Rows are points. Examples show where two turns around zero, p and q, send a point. Write where each new point lands after one turn and then the other. Backwards means that the second turn is done in reverse. Each puzzle has new turns, and all numbers are rounded.

Turn p:
[ 0.51 -0.28 -0.41] => [ 0.60 -0.29 -0.26]
[ 0.24 -0.01  0.34] => [0.21 0.25 0.26]
[-0.65  0.54  0.07] => [-0.79  0.27 -0.15]
[-0.11 -0.25  0.00] => [-0.03 -0.23  0.15]
Turn q:
[-0.36 -0.49  0.31] => [-0.10 -0.51  0.44]
[0.58 0.51 0.12] => [ 0.54  0.51 -0.24]
[ 0.00  0.23 -0.65] => [-0.40  0.26 -0.50]
[ 0.01 -0.43 -0.28] => [-0.18 -0.41 -0.25]
[0.10 0.31 0.12] => [0.16 0.30 0.05]
[-0.34 -0.12  0.38] => [-0.03 -0.14  0.50]
Where do these land?
p, then q: [ 0.08 -0.79 -0.49] => [ 0.26 -0.86 -0.26]
p, then q: [-0.19  0.24  0.48] => [-0.03  0.37  0.43]
p, then q backwards: [ 0.49 -0.12  0.21] => [0.27 0.18 0.44]
p, then q: [-0.27  0.34 -0.19] => [-0.46  0.10 -0.02]
p, then q: [-0.11  0.33 -0.01] => [-0.26  0.23  0.01]

Turn p:
[ 0.28  0.22 -0.17 -0.38] => [ 0.09  0.25 -0.35 -0.33]
[-0.51 -0.13 -0.02  0.68] => [-0.23 -0.04  0.54  0.63]
[-0.69 -0.50 -0.33  0.00] => [-0.85 -0.17  0.11  0.25]
[-0.20 -0.03  0.29 -0.03] => [-0.03 -0.19  0.27 -0.13]
[ 0.79  0.09  0.19 -0.11] => [ 0.68 -0.08 -0.44 -0.17]
[ 0.33  0.34  0.03 -0.16] => [ 0.34  0.23 -0.15 -0.25]
Turn q:
[ 0.36  0.56 -0.40  0.51] => [ 0.54  0.71 -0.24 -0.08]
[-0.16 -0.18  0.69 -0.29] => [-0.39 -0.31  0.60  0.12]
[ 0.10 -0.19  0.11  0.34] => [0.07 0.07 0.00 0.40]
[ 0.05 -0.13 -0.23  0.04] => [ 0.11 -0.07 -0.24  0.04]
[-0.43 -0.17  0.08 -0.10] => [-0.45 -0.14 -0.06  0.01]
[-0.35 -0.49 -0.48  0.03] => [-0.23 -0.30 -0.66  0.12]
[ 0.43  0.61  0.23 -0.53] => [ 0.36  0.05  0.61 -0.63]
Where do these land?
q, then p: [ 0.64 -0.30 -0.02  0.25] => [ 0.54 -0.12 -0.28  0.43]
p, then q: [ 0.54 -0.41  0.37 -0.57] => [ 0.31 -0.80 -0.43 -0.12]
p, then q backwards: [-0.38  0.09 -0.36  0.08] => [-0.36  0.13  0.27  0.26]
p, then q: [-0.58  0.18  0.08  0.23] => [-0.39  0.19  0.46  0.15]
q, then p: [-0.22  0.44 -0.06  0.01] => [-0.07  0.28  0.11 -0.39]

Turn p:
[-0.19 -0.69 -0.24  0.07  0.33  0.44] => [ 0.12 -0.50 -0.03  0.28  0.61  0.40]
[ 0.07 -0.15 -0.39 -0.51  0.46  0.51] => [-0.16  0.14 -0.38 -0.06  0.76  0.39]
[ 0.70  0.13  0.46  0.33 -0.39  0.30] => [ 0.79  0.44  0.14 -0.03 -0.42  0.23]
[-0.40  0.37 -0.32  0.16  0.01 -0.13] => [-0.34  0.00 -0.21  0.34 -0.08 -0.40]
[ 0.03  0.28 -0.24  0.18  0.39 -0.03] => [-0.07  0.24  0.02  0.22  0.31 -0.34]
[-0.06 -0.12  0.71  0.21  0.10 -0.43] => [-0.04 -0.09  0.80 -0.12 -0.31 -0.02]
[-0.31  0.25  0.29 -0.23 -0.03 -0.15] => [-0.45  0.11  0.13 -0.06 -0.27  0.06]
[ 0.17 -0.07 -0.27 -0.21 -0.88 -0.51] => [ 0.17 -0.34 -0.49 -0.59 -0.60 -0.31]
Turn q:
[ 0.36 -0.96  0.62  0.09 -0.43  0.66] => [-0.30 -0.20  1.02  0.34 -0.42  0.78]
[ 0.09 -0.24  0.29 -0.38 -0.05 -0.19] => [ 0.07 -0.16  0.48 -0.21  0.12 -0.09]
[ 0.13 -0.13  0.18  0.32 -0.06 -0.23] => [ 0.14 -0.19  0.12  0.39 -0.02 -0.09]
[ 0.20  0.75 -0.67 -0.12  0.57  0.24] => [ 0.40  0.49 -0.88 -0.40  0.23  0.23]
[-0.40 -0.21  0.27  0.13  0.10 -0.16] => [-0.33 -0.05  0.18  0.25  0.26 -0.23]
[-0.23  0.80 -0.37 -0.12 -0.06  0.11] => [ 0.03  0.48 -0.61 -0.35 -0.21 -0.30]
[ 0.29  0.65 -0.21  0.01  0.07  0.02] => [ 0.47  0.35 -0.41 -0.13 -0.14 -0.06]
[-0.36 -0.05  0.01  0.02  0.18 -0.25] => [-0.21 -0.08 -0.07  0.06  0.31 -0.27]
[-0.08 -0.62 -0.11  0.05 -0.33 -0.20] => [-0.27 -0.65  0.20  0.07 -0.13  0.03]
Where do these land?
p, then q: [ 0.43 -0.02 -0.39  0.18 -0.06 -0.09] => [ 0.50 -0.26 -0.13 -0.14  0.15  0.03]
p, then q backwards: [ 0.53 -0.51  0.30 -0.25  0.47 -0.34] => [ 0.23 -0.24  0.25 -0.87  0.30 -0.11]
q, then p: [-0.62  0.37 -0.02  0.18 -0.38  0.91] => [-0.60  0.09 -0.61  0.53 -0.69 -0.18]
q, then p: [-0.02 -0.60 -0.18 -0.18  0.29 -0.44] => [-0.01 -0.37  0.37 -0.10  0.57  0.30]
p, then q: [ 0.26 -0.11  0.06  0.34 -0.56 -0.08] => [ 0.35 -0.36  0.19 -0.06 -0.46  0.13]
p, then q: [ 0.00  0.28  0.14  0.07 -0.37 -0.33] => [ 0.03 -0.20  0.11 -0.14 -0.38 -0.37]
q, then p: [-0.43  0.40 -0.01 -0.01  0.22  0.44] => [-0.49  0.31 -0.29  0.27 -0.05 -0.29]
p, then q: [-0.32  0.49 -0.02 -0.39 -0.26  0.42] => [-0.42  0.20 -0.60 -0.10 -0.39 -0.06]
p, then q backwards: [ 0.17 -0.30  0.12  0.08  0.64 -0.49] => [-0.12 -0.28  0.49 -0.53  0.19 -0.37]

Turn p:
[ 0.30 -0.10  0.49  0.08  0.31 -0.20 -0.29 -0.06] => [ 0.45  0.17  0.34  0.10  0.21 -0.26 -0.28  0.13]
[-0.01 -0.32 -0.55 -0.23  0.36  0.70  0.36  0.56] => [ 0.07 -0.48 -0.38  0.17  0.30  0.97  0.28  0.04]
[-0.04 -0.18 -0.74  0.18 -0.07 -0.25 -0.34  0.08] => [-0.06 -0.04 -0.81  0.22 -0.04 -0.14 -0.22 -0.15]
[ 0.02  0.44  0.05  0.84 -0.40  0.05  0.06 -0.34] => [-0.14  0.58  0.02  0.19 -0.83 -0.17  0.12  0.23]
[-0.26 -0.17  0.61  0.00 -0.60  0.15  0.22  0.33] => [-0.25 -0.48  0.41 -0.22 -0.21 -0.18  0.25  0.61]
[-0.29  0.22  0.23  0.33  0.17 -0.02  0.19 -0.01] => [-0.23  0.28  0.27  0.31 -0.01 -0.02  0.20  0.15]
[ 0.17  0.28  0.65 -0.84 -0.21 -0.44 -0.55  0.56] => [-0.07 -0.08  0.26 -0.92  0.74 -0.41 -0.50  0.45]
[-0.35 -0.05 -0.17 -0.28  0.38  0.65  0.08 -0.33] => [-0.22 -0.21  0.27  0.23 -0.01  0.67 -0.13 -0.48]
[ 0.00  0.03 -0.65 -0.19  0.23 -0.37  0.06 -0.44] => [-0.02  0.18 -0.42  0.06  0.11 -0.11  0.05 -0.78]
[ 0.45 -0.13  0.10  0.11 -0.19 -0.27  0.21 -0.35] => [ 0.45  0.09  0.05 -0.15 -0.28 -0.35  0.23 -0.17]
Turn q:
[ 0.36  0.58  0.38 -0.41  0.71  0.20 -0.48 -0.35] => [-0.18  0.57 -0.07 -0.93  0.20  0.27 -0.46 -0.36]
[ 0.11 -0.01 -0.25 -0.31  0.56 -0.30 -0.13  0.68] => [ 0.40 -0.24 -0.36 -0.31  0.65  0.08 -0.22  0.37]
[-0.38  0.32  0.32  0.37  0.04 -0.06 -0.06  0.36] => [-0.33  0.23  0.24  0.00  0.28 -0.03  0.21  0.53]
[ 0.07  0.26  0.02  0.16 -0.27  0.12  0.39  0.62] => [ 0.30  0.17 -0.03  0.12  0.08  0.13  0.62  0.43]
[ 0.37 -0.44  0.09  0.34  0.26  0.26 -0.23  0.01] => [ 0.12 -0.19  0.45  0.03  0.37  0.22 -0.03 -0.44]
[ 0.08 -0.55 -0.04 -0.12 -0.38 -0.62  0.27 -0.42] => [ 0.17 -0.48  0.00  0.17 -0.43 -0.75 -0.06 -0.25]
[-0.59  0.25 -0.19  0.27  0.44  0.15 -0.24 -0.41] => [-0.68  0.33 -0.12  0.29  0.24  0.09 -0.46 -0.04]
[ 0.58 -0.05 -0.23  0.25 -0.39  0.11  0.53 -0.45] => [ 0.46  0.28  0.05  0.40 -0.39 -0.20  0.31 -0.60]
[-0.61  0.02  0.04  0.23 -0.28  0.15  0.36 -0.19] => [-0.54  0.05 -0.09  0.46 -0.24 -0.11  0.32  0.11]
[ 0.34  0.25 -0.39 -0.47 -0.41  0.07 -0.57  0.53] => [ 0.66 -0.08 -0.02 -0.24 -0.32  0.59 -0.32  0.52]
[-0.33 -0.62  0.23 -0.31 -0.27 -0.09  0.15 -0.38] => [-0.38 -0.64 -0.06  0.01 -0.43 -0.29  0.08 -0.26]
Where do these land?
p, then q backwards: [-0.51 -0.08 -0.60 -0.17  0.18 -0.13 -0.08  0.00] => [-0.39 -0.27 -0.21 -0.04  0.47  0.26  0.24 -0.31]
p, then q: [ 0.15 -0.09  0.14 -0.17  0.04 -0.90 -0.25  0.12] => [ 0.28  0.04 -0.23 -0.28  0.39 -0.57 -0.52  0.10]
p, then q backwards: [ 0.62 -0.02  0.27 -0.02  0.23 -0.02 -0.10 -0.24] => [ 0.68  0.15 -0.13  0.09 -0.07 -0.17 -0.16  0.07]
p, then q: [ 0.32  0.24  0.18  0.14 -0.32 -0.34 -0.51 -0.20] => [ 0.32  0.09  0.08 -0.35 -0.27 -0.16 -0.42  0.46]
q, then p: [ 0.03 -0.08 -0.10  0.40  0.46  0.33 -0.02  1.00] => [0.46 0.11 0.24 0.48 0.48 0.82 0.24 0.18]
p, then q backwards: [-0.03  0.13  0.19 -0.65 -0.21  0.38  0.55 -0.17] => [ 0.24 -0.31  0.74 -0.16 -0.03  0.47 -0.20  0.10]
p, then q: [-0.26  0.22  0.34 -0.36 -0.02  0.28  0.00 -0.28] => [-0.54 -0.13  0.12 -0.38 -0.20  0.05  0.09 -0.04]
q, then p: [-0.16 -0.02 -0.30 -0.10 -0.43  0.81  0.28 -0.17] => [-0.23 -0.10 -0.07  0.12 -0.87  0.37  0.30  0.04]
q, then p: [-0.64 -0.76 -0.43  0.56  0.19 -0.06  0.00  0.40] => [ 0.30 -0.16 -0.03  1.19  0.12 -0.05  0.05  0.35]
p, then q: [ 0.48  0.45  0.30  0.38 -0.13 -0.35  0.11 -0.47] => [ 0.31  0.57 -0.01 -0.40 -0.45 -0.38  0.12  0.31]

Turn p:
[-0.28 -0.67  0.09  0.14  0.17  0.04 -0.01 -0.13  0.08] => [-0.45 -0.30  0.30 -0.02  0.22 -0.14  0.09 -0.11 -0.36]
[-0.14  0.95  0.17 -0.39 -0.31  0.39 -0.18  0.17  0.96] => [-0.30  0.77 -0.25  0.10 -0.16  0.97  0.15  0.29  0.70]
[ 0.38 -0.03  0.14  0.43 -0.14 -1.20  0.40 -0.17 -0.36] => [ 0.26 -0.32  0.14  0.01 -0.34 -1.23 -0.04  0.16  0.53]
[ 0.04 -0.32  0.16  0.22 -0.22  0.81 -0.03 -0.07 -0.04] => [-0.11 -0.12  0.23  0.32 -0.29  0.48  0.07 -0.28 -0.55]
[-0.23 -0.11 -0.27  0.20 -0.03  0.28  0.07 -0.50 -0.09] => [-0.21 -0.28 -0.19 -0.07 -0.10  0.09  0.05 -0.56 -0.13]
[-0.06  0.48  0.55 -0.18  0.18  0.06 -0.39 -0.45  0.16] => [-0.25  0.54  0.24 -0.19 -0.12  0.22 -0.53 -0.25  0.35]
[-0.26  0.41 -0.01  0.15  0.18  0.13 -0.39  0.30  0.09] => [-0.15  0.42 -0.37  0.25  0.20  0.15 -0.28  0.10 -0.04]
[-0.35 -0.02  0.07 -0.40 -0.11  0.14 -0.02  0.23 -0.29] => [ 0.04  0.29 -0.11 -0.38 -0.02  0.08  0.11  0.16 -0.42]
[ 0.42 -0.42 -0.66 -0.16  0.00 -0.46 -0.27  0.36 -0.28] => [ 0.47 -0.71 -0.22 -0.14  0.33 -0.20 -0.20  0.56 -0.11]
[ 0.48 -0.26 -0.23 -0.01  0.30 -0.19  0.81  0.26 -0.22] => [ 0.71 -0.28  0.25  0.13  0.30 -0.41  0.58 -0.05  0.04]
Turn q:
[ 0.06  0.47  0.27  0.40  0.53 -0.21 -0.10 -0.50  0.31] => [ 0.44  0.29  0.60  0.55 -0.28 -0.03 -0.12 -0.32 -0.06]
[-0.65 -0.48 -0.11 -0.44  0.15  0.32 -0.09 -0.04  0.90] => [-0.21 -0.16  0.01  0.24  0.93  0.40 -0.38 -0.34  0.62]
[-0.15 -0.20 -0.15  0.23 -0.97  0.22  0.04  0.47 -0.07] => [-0.66 -0.31 -0.64 -0.11 -0.26  0.08 -0.31  0.47  0.09]
[ 0.02 -0.24 -0.22 -0.43 -0.37 -0.24  0.57  0.11 -0.34] => [-0.40  0.00 -0.31 -0.39 -0.02 -0.06  0.66  0.11  0.28]
[-0.19 -0.08 -0.06  0.37  0.56 -0.27  0.11 -0.14  0.58] => [ 0.40  0.26  0.15  0.72  0.21  0.10 -0.01 -0.06  0.33]
[-0.20 -0.61 -0.05 -0.05 -0.21  0.25  0.29  0.51 -0.41] => [-0.21 -0.27 -0.51 -0.27  0.26  0.40  0.30  0.51 -0.08]
[ 0.73 -0.16  0.13 -0.59 -0.26 -0.19  0.05  0.07 -0.26] => [ 0.19 -0.34 -0.12 -0.78 -0.22 -0.36  0.32 -0.12  0.19]
[-0.15 -0.04  0.03  0.31  0.17  0.13 -0.40 -0.71  0.01] => [ 0.11 -0.03  0.03  0.45 -0.05  0.14 -0.17 -0.62 -0.42]
[-0.32  0.75  0.39  0.22  0.45  0.04 -0.10 -0.33  0.17] => [ 0.04  0.33  0.88  0.39 -0.14  0.12 -0.24 -0.15 -0.23]
[ 0.34  0.37  0.45  0.18  0.23 -0.03 -0.10  0.10 -0.11] => [ 0.39 -0.03  0.44 -0.10 -0.36 -0.06 -0.10  0.18 -0.19]
[ 0.15  0.36  0.00 -0.08  0.22 -0.48 -0.48  0.03 -0.30] => [ 0.18 -0.02  0.31  0.03 -0.01 -0.69  0.09  0.02 -0.38]
[ 0.34 -0.14 -0.69 -0.12 -0.50  0.45  0.22  0.42 -0.48] => [-0.29  0.29 -0.85 -0.72 -0.06 -0.03 -0.02  0.30 -0.15]
Where do these land?
q, then p: [-0.38 -0.39  0.18  0.12  0.50 -0.08 -0.36  0.43 -0.20] => [ 0.40 -0.03  0.28  0.41  0.48 -0.33 -0.09 -0.03 -0.44]
p, then q: [ 0.43  0.34  0.37 -0.48 -0.15 -0.01  0.34 -0.57  0.13] => [-0.11 -0.28  0.35 -0.34 -0.33  0.15 -0.37 -0.43  0.60]
p, then q: [ 0.49 -0.45 -0.04 -0.19 -0.55  0.53 -0.31  0.31  0.38] => [ 0.02 -0.37 -0.38 -0.40 -0.03  0.72 -0.33  0.52 -0.23]
p, then q: [-0.59  0.53  0.53  0.13 -0.34  0.21  0.35  0.47 -0.49] => [-0.65  0.60  0.15 -0.17 -0.70 -0.48  0.14  0.26 -0.19]
p, then q: [-0.20  0.04 -0.32 -0.36  0.17  0.03 -0.43 -0.22 -0.45] => [ 0.05  0.01 -0.08 -0.39  0.45 -0.34  0.02 -0.40 -0.31]
p, then q backwards: [-0.39 -0.47  0.23  0.07  0.05 -0.08  0.23 -0.44  0.59] => [-0.54  0.18  0.20 -0.61 -0.38 -0.22  0.21 -0.24 -0.10]
q, then p: [-0.30 -0.11 -0.39  0.34 -0.09 -0.50  0.31  0.29 -0.05] => [-0.03  0.07 -0.48  0.48  0.18 -0.32  0.42  0.13  0.12]
q, then p: [ 0.29 -0.47 -0.41  0.32 -0.51 -0.43 -0.54 -0.12  0.41] => [-0.32 -0.99 -0.39  0.11  0.15 -0.27 -0.20  0.14  0.32]
q, then p backwards: [ 0.49  0.00  0.10 -0.11  0.29  0.25  0.46 -0.63 -0.17] => [ 0.03  0.34  0.08 -0.41 -0.13  0.55  0.51 -0.35 -0.21]
p, then q backwards: [-0.31  0.36 -0.34  0.12  0.38 -0.20  0.16 -0.01  0.40] => [-0.22 -0.37 -0.54 -0.29 -0.05 -0.15  0.21 -0.02  0.29]
q, then p: [ 0.10  0.66 -0.43  0.18 -0.21  0.44 -0.41  0.07 -0.49] => [ 0.25  0.30 -0.61 -0.54 -0.26 -0.21 -0.54  0.20 -0.23]
q, then p: [ 0.38 -0.05  0.52 -0.14  0.46 -0.14  0.21  0.41 -0.06] => [0.44 0.10 0.65 0.15 0.00 0.16 0.23 0.40 0.06]
